Rows are points. The points of each table are mixes of a few directions, plus a little noise. Count the directions of each table, and those that both share. Where both have some left over, give the other angles between the two spaces (their principal angles), to ten degrees, smallest first.

First, 6 rows:
[[-95  43  12]
 [ 21 -10   7]
 [ 26 -11   7]
 [ -8   4 -21]
 [ 20  -9   8]
 [ 38 -17 -15]]
Second:
[[  1  36 -17]
 [-12 -26  15]
 [-44  30  -3]
 [ 55 -42   4]]
Directions: first 2, second 2, shared 1; angles 60

First (9 x 8):
[[-21  -2   8   9   6  -7 -20 -17]
 [ 47   4 -15 -18 -14  13  41  37]
 [  6   0  -3  -2  -2   1   5   6]
 [-95  -7  34  40  30 -28 -82 -73]
 [-28  -2  10  10  10  -8 -24 -21]
 [ 43   4 -17 -18 -14  12  37  33]
 [ 26   3  -9 -10  -8   8  22  20]
 [  4   1  -3  -3   0   1   3   3]
 [ 18   2  -6  -8  -6   6  15  14]]
Second:
[[ 37  -4 -11 -10 -17   9  28  21]
 [  7  19  -8 -17  12   5  15  23]
 [ 40 -68   7  34 -65   3   2 -38]
 [-10 -28  10  24 -17  -6 -21 -35]
 [-34  23   4  -3  30  -8 -18  -2]
 [-55  65  -1 -26  70  -8 -15  25]
 [ -3   8  -1  -5   7   0   1   6]
 [ 14 -35   6  20 -32   0  -5 -24]
 [  8  20  -8 -17  12   5  15  24]]
Directions: first 1, second 2, shared 1

First:
[[-18   1  30 -11  27 -21  50 -59 -18  24  10]
 [ 48   7 -23 -24  -3  61 -16  26   4  24  -4]
 [-54   2  45  15  22 -56  45 -53  -4   5  12]
 [ 55  19 -22 -22  -6  85 -26  48  26  37  -3]
 [  5 -31 -22 -17   0 -46  17 -49 -64 -35  -5]
 [ 23  18   5 -14  10  49   5  10  20  41   5]
 [-36 -27  -5  17  -9 -76   3 -29 -37 -56  -5]
 [ 28  22  -6   0  -7  65 -30  56  44  29  -1]
 [ -3 -11 -24  19 -27 -13 -43  41   5 -43 -10]
 [-21  -2   7  17  -5 -22  -7   6   7 -16  -1]
 [-28   3  16  20  -1 -22  -1   4  15  -9   3]]
Second (10 x 11):
[[ 53  -9 -26  -3   5  65  -9  -7 -48   9  11]
 [ 10 -29  -2 -27  -9 -29  37 -43  16 -37 -12]
 [-10  13   6 -32   0 -29   9   3  22  23 -15]
 [-16   1   7   2  -9 -30 -10   4  30 -28   3]
 [ 17 -25 -20 -21  -9   1  19  -6 -13   9 -33]
 [ 11 -25 -15  -7 -27   0  -1  20  37 -27 -33]
 [ 24 -23 -21  -7  -5  32  19   0 -24  21 -33]
 [-38  -6  30  77  22  34  18  -4 -54  43   2]
 [ -7  44  -1 -14  26 -51 -53 -25 -59 -38  76]
 [-41  57  46  31   7  13 -30  54  90  29  30]]
Directions: first 3, second 6, shared 3

First, 11 rows:
[[  0  -7  -8  -3  -1   1   3   0   0  -6   0   1   5   0]
 [  1  46  56  27  -2 -13 -28  -2  -6  40  -2  -1 -48   0]
 [-11  11   2 -18  12   8   7  13  11  13   7 -21  28  -3]
 [ -3  33  36  11   3  -5 -15   4   0  31   2  -9 -20  -1]
 [-18  58  50  -8  19   3 -11  20  13  56  11 -37   8  -5]
 [  4 -54 -59 -20  -4   9  26  -4   1 -49  -2  12  36   2]
 [  1 -55 -64 -27  -1  13  30   0   5 -49   0   6  49   1]
 [ 10 -53 -53  -7 -10   4  18 -11  -5 -50  -6  22  16   3]
 [  0  -2  -2   0   0   0   1   0   0  -2   0   1   0   0]
 [ 11  59  80  56 -12 -27 -48 -14 -18  48  -8  16 -95   1]
 [  4 -36 -39 -11  -4   5  16  -4   0 -33  -2  10  21   2]]
Second (11 x 14):
[[ 13 -20   3   1 -36 -35  27  38  45  -2   8  16  34  26]
 [-32  31 -33  24 -26  74 -71 -26  16   6 -80 -28 -30 -85]
 [ 32  12  13 -26  24 -33  -2  17 -22  -2  35  14 -20  34]
 [ -2  15 -14  -2  -7  19 -31   1   4   1 -26  -9 -12 -25]
 [  5   5   4   8 -23  -9  -8  14  22   6  -9   3  -1  -1]
 [ -9  -7  12  25 -26  -2   7   2  23   8 -10   5   8  -4]
 [ 21  13  15 -14  13 -20  -8  11 -16   5  18  10 -22  21]
 [ -2   4  -8 -23  48  19  -1 -25 -50  -8  17  -9 -15  -1]
 [ -2 -16 -41 -31  13  22   1   4   0 -22  -3 -13  28 -10]
 [  2 -22  -8   4 -30 -16  21  22  38  -5  -2   5  36  10]
 [-27 -17  57  34  50 -11  62 -53 -59  13  52   7  -7  34]]
Directions: first 2, second 4, shared 1; angles 90

First (9 x 20):
[[ -2   5  -6   7 -20 -18 -36   8 -11  -7  13  -2  -5 -32   7 -16   6 -14
   24 -13]
 [-68   1 -16 -22  44 -11   7   5  30  27  26  39   4  39 -38  17  -4   4
    3  42]
 [-42   2 -23 -32  45  21   9 -15  31  53  28  32  22  19 -13  22  -9  11
  -12  22]
 [ 26  -3  17  22 -28 -15  -1  12 -19 -37 -21 -21 -16  -6   5 -13   6  -6
    6 -11]
 [ 14  -3  12  11 -10  -5  11   6  -8 -21 -16 -10  -9   8  -1  -3   2   0
   -3  -1]
 [ 15   5  -3   9 -24  -9 -29   3 -15  -9   6 -11  -3 -36  16 -15   5 -11
   17 -21]
 [ 18   6 -13  -5 -13  13 -28 -12  -7  18  14  -6  12 -43  27  -7   0  -6
    7 -26]
 [ 38 -11  24   5   8  30  61 -11   1 -12 -42 -18   1  41   4  17  -6  21
  -41   4]
 [  1  -2   7   6  -3  -6   7   5  -2 -12  -8  -3  -6   9  -5  -1   1   0
   -1   4]]
Second (8 x 20):
[[ -3 -22  -1  12  -7 -22  22   5  -7 -27  -2 -18  -7  20 -12  18  -8  -5
   12  11]
 [  9  30 -26 -35  29  83 -35 -41  -3  95  46  48  31 -26   4 -21   5  -6
  -48 -28]
 [ 17  -2  14  12 -20 -17   3  11  -1 -30 -26 -22  -7 -12  20  -3   2   6
   13  -7]
 [-33   6  -6   1   3 -22 -23  14  -1  -2  19  19 -11   3 -23 -11   5 -12
   16  13]
 [  8  -8 -19  -9  -2   9  -5 -17   2  17  16 -13  18 -26  21  15  -9   0
    8 -14]
 [-22  -4  15  -1  16 -18  33  15  24 -19 -26   1  -8  37  -8  15  -2  20
    1  30]
 [  3   4  12   4  -5 -10   4  11   8 -15 -21  -6  -6  -3  12  -3   4  10
    5   3]
 [ 19  -6   8  17 -16  -2   3   2 -24 -20  -4  -9 -13   8 -13 -10   2 -13
   -6  -7]]
Directions: first 3, second 5, shared 3
